Each row is a point. Any point is a mix of the corners, with weights that add up to 1. It lies inside the corners' shape when no weight is negative. Is each point inside? If not, which corners have a negative weight?

Corners:
(1): -0.81 +0.11
(2): -0.11 -0.12
(3): +0.38 +0.35
Points:
-0.55 +0.11 => inside
+0.30 +0.15 => outside (1)
-0.73 +0.11 => inside
-0.36 -0.15 => outside (3)
-0.54 +0.10 => inside
-0.63 +0.13 => inside
+0.06 +0.08 => inside
+0.39 +0.14 => outside (1)
-0.37 +0.25 => outside (2)

Corners:
(1): -0.41 +0.01 +0.46 +0.29
(2): -0.04 +0.37 +0.50 -0.35
(3): +0.66 -0.36 -0.51 -0.10
(4): -0.03 +0.02 +0.83 -0.18
(5): +0.20 -0.45 -0.83 -0.18
Points:
-0.11 -0.08 +0.20 -0.09 => outside (3)
-0.08 +0.08 +0.74 -0.10 => outside (5)
+0.33 -0.18 -0.32 -0.31 => outside (1)
+0.39 -0.38 -0.02 -0.17 => outside (1, 2)

Corners:
(1): +0.67 +0.25 -0.20 +0.18 +0.58 +0.12 -0.06 +0.21
(2): -1.33 -0.32 +0.31 -0.07 -0.01 -0.39 +0.14 -0.42
(3): -0.59 -0.51 +0.99 -0.15 +0.31 -0.18 -0.37 +0.14
(4): +0.30 -0.30 +0.12 +0.33 -0.16 -0.13 +0.21 -0.36
(5): -0.81 +0.35 +0.59 +0.34 -0.05 -0.11 +0.15 -0.62
(6): +0.57 -0.46 +0.19 -1.11 +0.15 -0.19 +0.03 -0.07
(7): +0.29 +0.05 +0.11 +0.16 +0.24 -0.76 -0.36 -0.50
(8): +0.67 +0.32 -0.21 +0.37 -0.13 -0.02 +0.02 +0.68
(9): -0.06 +0.34 -0.41 +0.23 +0.04 -0.16 -0.85 -0.35
Points:
+0.29 -0.32 +0.22 -0.29 +0.16 -0.26 -0.03 +0.02 => outside (5, 9)
-0.71 -0.25 +0.42 -0.14 +0.15 -0.07 +0.01 -0.35 => outside (7, 8)
+0.15 +0.04 +0.17 +0.10 +0.19 -0.11 +0.03 -0.06 => outside (9)
-0.03 +0.04 +0.37 -0.18 +0.22 -0.17 -0.33 -0.05 => outside (2, 4)
+0.32 +0.10 +0.00 +0.12 +0.37 -0.11 -0.12 +0.00 => inside

Corners:
(1): +0.27 -0.43 -0.55 -0.37 +0.22 +0.25 +0.12 +0.43 -0.95 -1.11 -0.35
(2): -0.25 +0.17 -0.34 -0.17 -0.15 -0.58 -0.28 +0.45 -0.71 +0.73 -0.27
(3): -0.30 -0.38 -0.02 +0.81 -0.14 -0.35 +0.33 +0.06 -0.22 +0.31 +0.64
(4): -0.35 +0.40 +0.10 +0.33 +0.02 +0.22 +0.28 -1.17 +0.08 -0.17 +0.09
(5): +0.07 -0.63 -0.67 -0.03 -0.67 +1.48 -0.78 +0.11 -0.10 -0.65 -0.17
(6): +0.15 +0.21 +0.06 -0.18 +0.02 -0.93 -0.17 +0.20 -0.18 +0.28 +0.00
(7): +0.39 +0.02 +0.13 -0.10 -0.48 +0.74 -0.15 -0.16 -0.46 -0.56 -0.07
(8): +0.17 -0.35 -0.06 -0.45 +0.06 -0.26 -0.75 +0.30 -1.09 +0.15 +0.76
(9): -0.16 +0.24 +0.01 +0.35 +0.04 +0.26 +0.96 -0.77 +0.68 -0.04 +0.73
(10): -0.59 +0.49 +0.48 +0.17 +0.54 -0.62 +0.19 +0.11 -0.10 +0.34 +0.22
(11): +0.49 -0.61 -0.41 +0.33 +0.07 +0.97 -0.15 +0.06 +0.00 -0.13 -0.38
(12): -0.20 -0.27 +0.31 -0.13 -0.38 +0.42 +0.22 -0.75 +0.37 -0.17 -0.35
Points:
-0.10 +0.09 +0.14 +0.15 -0.04 +0.00 +0.22 -0.46 +0.08 +0.14 +0.15 => outside (1, 5)
+0.05 -0.04 +0.05 +0.07 +0.10 -0.04 +0.15 -0.22 -0.19 -0.12 +0.12 => outside (2, 5)
-0.11 -0.11 +0.16 -0.02 +0.06 -0.11 +0.08 +0.08 -0.35 +0.04 +0.14 => outside (4, 5, 6)
-0.05 -0.21 -0.18 +0.14 -0.19 +0.47 -0.03 -0.14 -0.19 -0.20 +0.15 => outside (6)
+0.10 -0.12 -0.11 +0.02 -0.07 +0.18 +0.02 -0.06 -0.18 -0.12 -0.03 => inside
+0.05 -0.15 -0.15 +0.15 -0.13 +0.29 +0.03 -0.07 -0.14 -0.07 -0.15 => outside (8)
+0.04 -0.21 -0.15 -0.08 -0.18 +0.16 -0.30 +0.03 -0.30 -0.09 +0.13 => inside
-0.01 -0.12 -0.15 -0.08 -0.17 +0.43 -0.13 -0.21 -0.14 -0.24 +0.00 => outside (3)

Corners:
(1): -0.49 -0.47 -0.44 -0.65 -0.33 +0.28 -0.32 -0.09 -0.20 +0.40 -0.70 +0.69 +0.06 +0.02
(2): -0.55 -0.08 +0.32 -0.25 -0.06 +0.14 +0.13 +0.46 +0.72 -0.82 -0.27 -0.12 +0.21 +0.25
(3): -0.17 -0.29 +0.49 -0.25 +0.73 +0.30 -0.28 +0.40 +0.38 -0.77 +0.56 +0.10 +0.52 -0.39
(4): -0.13 -0.38 -0.86 -0.45 -0.30 +0.28 -0.29 -0.49 +0.12 +0.28 -0.19 -0.09 -0.69 +0.31
(5): -0.05 +0.32 +0.91 -0.15 +0.08 -0.47 +0.39 +0.41 -0.17 -0.40 +0.69 -0.13 +0.46 +0.09
(6): -0.20 +0.91 +0.75 -0.24 +0.67 +0.11 +0.36 -0.18 +0.12 +0.78 +0.47 +0.44 -0.48 -0.21
(7): -0.33 -0.31 +0.26 -0.54 +0.15 +0.02 -0.21 +0.33 +0.08 -0.22 +0.22 -0.57 +0.61 +0.06
(8): +0.10 +0.06 +0.07 -0.32 +0.46 -0.45 -0.22 +0.41 +0.19 -0.20 +0.02 -0.18 -0.12 +0.17
(9): -0.14 +0.70 +0.87 -0.35 +0.12 -0.15 +0.04 +0.15 +0.29 +0.46 +0.78 +0.04 -0.19 -0.66
(10): -0.03 -0.07 +0.07 +0.08 -0.03 +0.26 -1.00 -0.40 -0.08 +0.52 -0.55 +0.23 -0.34 +0.63
(11): -0.82 -0.48 -0.56 +0.31 +0.30 +0.01 -0.48 -0.22 -0.02 +0.55 +0.25 +0.37 -0.55 +0.21
(12): +0.30 -0.20 +1.10 -0.13 +0.39 -0.45 +0.53 +0.16 +0.81 -0.27 -0.12 -0.22 +0.49 -0.29
(13): -0.34 +0.17 +0.36 -0.44 +0.42 -0.65 +0.37 -0.55 +0.39 -0.07 +0.05 +0.39 +0.60 -0.18
(14): -0.08 -0.45 -0.29 +0.28 -0.25 +0.22 -0.29 +0.22 +0.19 -0.35 -0.18 -0.52 +0.42 -0.09
(15): -0.59 -0.08 -0.65 -0.20 -0.22 -0.05 -0.54 -0.19 -0.80 -0.39 -0.55 +0.21 -0.73 +0.14
Points:
-0.16 -0.13 +0.25 -0.24 +0.12 -0.05 +0.00 +0.07 +0.27 -0.15 -0.01 +0.00 +0.11 +0.00 => inside
-0.24 +0.00 -0.22 -0.20 +0.01 +0.06 -0.43 -0.11 -0.20 +0.37 -0.22 +0.13 -0.52 +0.09 => outside (2, 3, 5, 13)
-0.27 -0.05 +0.21 -0.18 +0.19 +0.00 -0.25 +0.03 +0.07 -0.01 +0.00 +0.12 +0.07 +0.04 => outside (4)
-0.22 -0.01 +0.25 -0.18 +0.11 -0.01 -0.14 +0.06 +0.16 -0.12 +0.01 +0.04 +0.02 +0.14 => inside
-0.25 +0.04 -0.03 -0.25 +0.12 +0.04 -0.26 -0.11 -0.01 +0.23 +0.15 +0.14 -0.19 -0.01 => outside (2, 12)

Corners:
(1): +0.19 -0.43 -0.06 -0.29 +0.21 -0.38 -0.23 +0.35 +0.44 -0.07 +0.07 -0.66 -0.44 +0.22 -0.50 +0.53 -0.31 +0.24
(2): -0.08 +0.80 -0.10 -0.01 -0.05 +0.07 +0.57 +0.27 -0.31 +0.52 +0.56 +0.58 +0.34 -0.72 +0.07 +0.18 +0.29 -0.30
(3): +0.33 -0.56 +0.13 +0.90 -0.08 -0.08 -0.92 -0.72 -0.80 -0.45 -0.50 +0.32 +0.38 +0.11 +0.19 +0.24 -0.23 -0.86
(4): -0.77 +1.12 +0.38 -0.14 -0.21 +0.69 +0.49 +0.42 -0.47 +0.66 +0.04 -0.28 +0.32 -0.53 -0.02 +0.82 +0.35 +0.20
(5): +0.35 -0.04 +1.06 -0.20 +0.58 +0.20 +0.08 -0.08 +0.59 +0.17 -0.61 -0.06 -0.05 +0.49 +0.26 -0.05 -0.36 +0.59
(6): +0.42 -0.53 -0.08 +0.53 +0.29 +0.76 -0.41 -1.01 +0.06 +0.20 -0.75 -0.20 -0.48 +0.83 -0.32 -0.38 -0.25 +0.61
(7): -0.20 -0.33 +0.03 +0.99 -0.16 +0.78 -0.52 -0.98 -0.10 -0.55 -0.27 +0.27 +0.43 +0.42 +0.05 +0.53 -0.08 +0.27
(8): +0.33 -0.19 +0.78 -0.23 -0.47 +0.09 -0.41 +0.28 -0.26 -0.35 -0.48 +0.51 -0.23 +0.01 +0.38 -0.23 -0.26 -0.69
(9): +0.05 -0.29 +0.42 +0.74 -0.54 +0.07 -0.18 -0.95 -0.16 -0.75 -0.36 -0.57 -0.20 +0.36 -0.17 +0.53 -0.42 +0.26
(10): -0.12 +0.43 +0.70 +0.57 +0.32 -0.34 -0.48 -0.64 -0.22 -0.68 -0.38 -0.33 -0.08 +0.13 -0.12 +0.04 +0.19 -0.14
(11): +0.08 +0.39 +0.13 +0.03 -0.31 -0.33 +0.28 +0.22 +0.40 +0.22 +0.35 +0.38 +0.36 +0.26 +0.00 +0.48 -0.05 -0.60
(12): -0.66 +0.59 -0.09 +0.50 -0.51 -0.05 +0.37 +0.43 -0.61 +0.37 +0.04 -0.21 +0.67 -0.65 -0.27 -0.04 +0.12 -0.27
(13): -0.23 -0.44 +0.67 +0.12 +0.23 -0.22 -0.37 -0.74 +0.47 -0.38 -0.02 -0.25 -0.44 -0.02 +0.06 +0.08 -0.07 -0.11
(14): -0.33 +0.52 -0.62 -0.48 +0.82 -0.08 +0.52 +0.22 -0.68 +0.53 +0.18 -0.27 -0.25 +0.32 -0.63 +0.15 +0.42 +0.26
(15): +0.11 -0.36 +0.40 +0.33 +0.28 +0.69 +0.01 +0.12 -0.28 -0.17 -0.02 -0.31 +0.46 +0.21 -0.32 -0.28 +0.00 +0.00
(16): +0.60 -0.68 +0.68 +0.11 -0.31 -0.24 -0.36 -0.50 +0.83 -0.17 +0.12 +0.31 -0.02 +0.56 +0.27 -0.20 +0.52 +0.18
(17): -0.13 +0.15 -0.70 -0.18 +0.79 +0.42 +0.40 +0.88 -0.08 +0.50 +0.11 -0.51 +0.02 +0.42 +0.07 +0.57 +0.13 -0.17
(18): -0.09 -0.28 -0.13 +0.34 +0.56 -0.05 +0.01 +0.15 -0.22 +0.36 -0.43 +0.22 -0.07 -0.23 -0.17 +0.37 +0.26 -0.34
(19): -0.29 -0.04 +0.14 -0.20 -0.79 +0.30 +0.23 -0.17 +0.11 -0.36 +0.06 -0.02 +0.65 -0.78 -0.47 -0.43 +0.09 -0.33
Points:
+0.03 -0.28 +0.22 +0.42 +0.00 +0.18 -0.28 -0.57 +0.04 -0.23 -0.09 +0.02 +0.09 +0.15 -0.16 +0.23 +0.10 +0.05 => outside (5, 8, 12, 17)
+0.04 -0.17 +0.04 +0.13 +0.07 +0.11 -0.03 -0.05 -0.10 +0.02 -0.12 +0.02 +0.06 +0.12 -0.14 +0.07 -0.02 -0.11 => outside (4, 10)
-0.10 +0.12 +0.20 +0.12 +0.12 +0.22 +0.07 -0.12 +0.01 +0.08 -0.12 -0.15 +0.02 +0.16 -0.12 +0.18 +0.03 +0.13 => outside (3)
+0.05 -0.13 +0.11 +0.04 +0.15 -0.04 -0.11 +0.01 +0.08 -0.06 -0.05 -0.27 -0.10 +0.17 -0.22 +0.25 -0.04 +0.05 => inside
-0.01 -0.01 +0.06 +0.24 +0.12 +0.27 -0.13 +0.05 -0.26 +0.08 -0.33 +0.02 +0.21 +0.14 -0.13 +0.12 -0.07 -0.18 => outside (2, 9, 13, 16)
-0.10 +0.16 +0.20 -0.01 +0.03 +0.09 +0.09 +0.00 +0.03 +0.13 -0.07 -0.08 -0.03 +0.03 -0.10 +0.20 +0.12 +0.06 => outside (3, 15)
-0.05 +0.21 +0.29 -0.04 +0.01 +0.14 +0.06 +0.10 -0.17 +0.08 -0.13 -0.17 +0.02 +0.01 -0.10 +0.11 -0.09 -0.06 => outside (7, 16, 18)
